Rows are points. The points of each table are mixes of a few directions, plus a little noise. Count the directions of each table, and those that both share. Where both have some left over, give the other angles between the two spaces (their principal angles), to ten degrees, smallest first.
In the rows, zero is written as 128.

First (4 x 2):
[[ 57 138]
 [200 118]
 [102 132]
 [153 124]]
Second (5 x 2):
[[157 182]
 [132 136]
 [147 164]
 [120 112]
 [ 84  45]]
Directions: first 1, second 1, shared 0; angles 70

First (5 x 3):
[[118  58 129]
 [136 190 134]
 [132 163 137]
 [137 184  92]
 [116  46 148]]
Second (4 x 3):
[[125  99 110]
 [127 147 237]
 [129 127  87]
 [131 139  79]]
Directions: first 2, second 2, shared 2

First (8 x 4):
[[158 161 180 235]
 [170 162 158 124]
 [ 95  98  93  90]
 [134 131 125 102]
 [153 144 130  67]
 [131 135 147 193]
 [ 74  85  95 150]
 [110 108  97  63]]
Second (5 x 4):
[[157 123  74 152]
 [ 55 103 159  47]
 [150 131 106 152]
 [ 96 122 160 185]
 [182 162 140 104]]
Directions: first 2, second 3, shared 2

First (7 x 4):
[[120  95  51 166]
 [132 154 217  92]
 [116 116 185 123]
 [112  94 116 152]
 [130 138 158 115]
 [152 154  14 137]
 [134 145 155 111]]
Second (5 x 4):
[[ 86 177  30 144]
 [147 112 184 115]
 [138 130 175 112]
 [155  55 118 156]
 [114 166 133 113]]
Directions: first 2, second 2, shared 1; angles 50

First (6 x 6):
[[ 93 151  88 168  96  99]
 [151 122  96 149 152 150]
 [ 41 159  86 111  81 134]
 [180 104 201 107 149 112]
 [204  91 210  93 172 135]
 [ 99 141  86 139 117 138]]
Second (9 x 6):
[[203  72 101 137 200 171]
 [111  95 111  72 180 162]
 [ 69 187 149 134  63  91]
 [ 73 113 138  66 125 125]
 [145 106 171 151  61  75]
 [174 112 139 166 112 114]
 [118 162 135 152  96 110]
 [136  93 124 103 154 142]
 [124 211  84 171 160 164]]
Directions: first 3, second 3, shared 1; angles 30, 50

First (7 x 8):
[[108 152 145 125 106 154 144 145]
 [ 97 177 163 126  88 176 151 163]
 [170  45  71 124 189  54 102  73]
 [ 95  27  77  79 141  90 191  88]
 [157 135 127 145 147 113  94 121]
 [108 180 162 134  95 171 136 160]
 [162 183 152 163 133 138  76 143]]
Second (8 x 8):
[[133 119 109 102 214 161 137  75]
 [155 139 142 173  91 138  95 159]
 [ 74  71 156  91 164 153 162  55]
 [107 107 127  85 191 106 138  67]
 [184 200  88 129 154  65  88 166]
 [124 168 124 127 100 139 142 170]
 [113  62 127 164  30 146 155 169]
 [134 155 154 155  79 117 104 163]]
Directions: first 2, second 5, shared 2

First (7 x 9):
[[139 113 127 126 132 139  98 123 105]
 [131 124 128 127 129 131 121 127 123]
 [111 150 130 131 122 112 172 136 161]
 [111 150 130 131 122 112 172 136 161]
 [116 144 129 131 123 116 160 134 152]
 [114 147 129 131 123 114 166 135 157]
 [174  68 123 119 145 173   7 106  37]]
Second (7 x 9):
[[139 147 149  39 114 130 119 123 128]
 [131 122 115 168 153 156 103 166 119]
 [151 115 147  49 106 123  91  81  94]
 [130 111 135 141 106 104 111  96 106]
 [104 145 116 184 138 120 177 155 166]
 [118 116 102 170 151 133 173 114 152]
 [122 141 132 145 128 129 121 160 132]]
Directions: first 1, second 4, shared 1

First (10 x 11):
[[163  91 123  60  93 150 120 121 121 145 116]
 [152 185 200  57  54 130  90 189 203 136 150]
 [ 72 131 116 174 149  99 150 107 132 135 138]
 [111 175  89 177 200 183 118 108  96 121  98]
 [ 64 111 122 172 106 153 123 111 139 144 170]
 [175  82 160 139  98  88 135 160 125  96 159]
 [ 96  48 100 137 105 123 149  87 107 148 148]
 [166 199  73  93 241 139 140 100  81 127  17]
 [110  65 116 135 104 117 143 106 117 138 150]
 [172 193 182 135 131  99 113 191 159  90 133]]
Second (8 x 11):
[[159 169 176  63 106 142 182 110 159 151 110]
 [148 120 154 144 144  71 181  97 154 193 224]
 [112 138 107 105  94 207  43 171 120  87  74]
 [132 158 144 135 136 155 155 121 123 108  97]
 [111  76  98 218 173  54 130 114 112 153 223]
 [107  87  84 124 118 118  65 154 109 105 106]
 [149 188 173  81 105 194 156 127 150 124  90]
 [107  88  89 154 150  84 118 130  97 100 100]]
Directions: first 5, second 4, shared 2; angles 50, 70

First (10 x 11):
[[141  90 163 136 124  90  67 148 194 119 134]
 [113  97 136 136 182 122  43 174 108 177  66]
 [160 144 134 136 130 131 186 133 148  92 170]
 [140 108 149 141 163 117  94 167 144 133 118]
 [165 169 110 156 234 183 213 193  53 134 123]
 [ 75 129  93 108 121 148  89 100  58 182  68]
 [180 138 152 148 146 122 185 155 172  79 183]
 [108 164  96  97  35 140 202  39 119  99 169]
 [102 123 121 108  66 114 112  80 141 127 131]
 [ 98 117 122 109  76 115  93  89 134 138 117]]
Second (10 x 11):
[[172 189 106 131  81  61  78 161  97 140 183]
 [117 117  82 120 165 143 164 121 152  93  88]
 [133 162 100 136 139  91 107 155 120 102 159]
 [ 94  90 112 136 178 166 167 113 153  91  91]
 [ 82  61 127 158 175 185 175 101 146  88  88]
 [139  50 146 178  65 171 152  82  95 149 104]
 [119 200 112 136 165  65  76 185 121  90 202]
 [162 156 132 138  75  90  93 141  97 153 167]
 [161 183 165  37 104 114 113 130 152 206 112]
 [102  74 197 110 132 194 156  89 146 168  87]]
Directions: first 3, second 4, shared 0; angles 60, 70, 80
